Each row is a point. Each copy is the shape, with its points in the same order, turned, moved and blurred by noise. Is it also mirrored, or only turned?

Shape:
[[  2.1   0.1  -5.0]
 [  2.9   0.7   3.1]
 [  2.4   3.7   2.7]
 [ -4.2   1.8   3.1]
 [  1.4  -5.1   2.6]
 [  1.5  -4.7   0.1]
 [ -3.6   3.5   0.4]
 [ -1.3 -17.4   3.2]
 [ -1.7  -2.4   3.2]]
Copy 1, 9 rows:
[[-2.0 -5.3  2.1]
 [ 0.4  0.5 -3.0]
 [-2.2  1.2 -3.3]
 [-2.1  4.9  2.4]
 [ 5.2  1.3  0.6]
 [ 4.3 -1.6  2.4]
 [-4.5  2.1  1.6]
 [15.8 -0.8  7.4]
 [ 1.9  3.3  1.7]]
Copy 1 is: only turned
Copy 2 (9 x 3):
[[  3.8   6.7   3.6]
 [  3.4   2.0  -3.3]
 [  1.4   4.5  -4.9]
 [ -3.5  -0.1  -1.6]
 [  5.3  -1.7   0.2]
 [  5.4  -0.2   2.0]
 [ -3.8   3.6  -0.4]
 [  9.9 -11.6   6.7]
 [  1.0  -1.5   0.0]]
Copy 2 is: mirrored

Shape, 6 rows:
[[-4.2  2.3  2.7]
 [ 8.8 -6.1 -5.2]
 [-2.5  1.4 -2.6]
 [-5.1 -4.5  1.3]
 [-3.2  3.6  3.8]
 [-4.4  0.1  2.1]]
Copy 1, 6 rows:
[[  4.7   1.1   4.6]
 [-10.4   0.2  -6.5]
 [ -1.1  -0.9   4.8]
 [ -0.5   6.1   5.6]
 [  5.9   0.8   3.7]
 [  2.3   2.2   4.5]]
Copy 1 is: mirrored
Copy 2:
[[  7.1  -0.2  -1.4]
 [-10.6  -5.5  -4.7]
 [  4.2  -1.3  -5.5]
 [  2.2   4.7  -2.9]
 [  7.1  -0.8   0.6]
 [  5.3   1.5  -2.1]]
Copy 2 is: only turned
Copy 3:
[[  5.8   3.5  -0.5]
 [-10.4  -2.4   2.9]
 [  3.2  -0.6   2.8]
 [  1.6   6.8   4.3]
 [  5.7   3.0  -2.1]
 [  3.9   4.5   1.2]]
Copy 3 is: mirrored
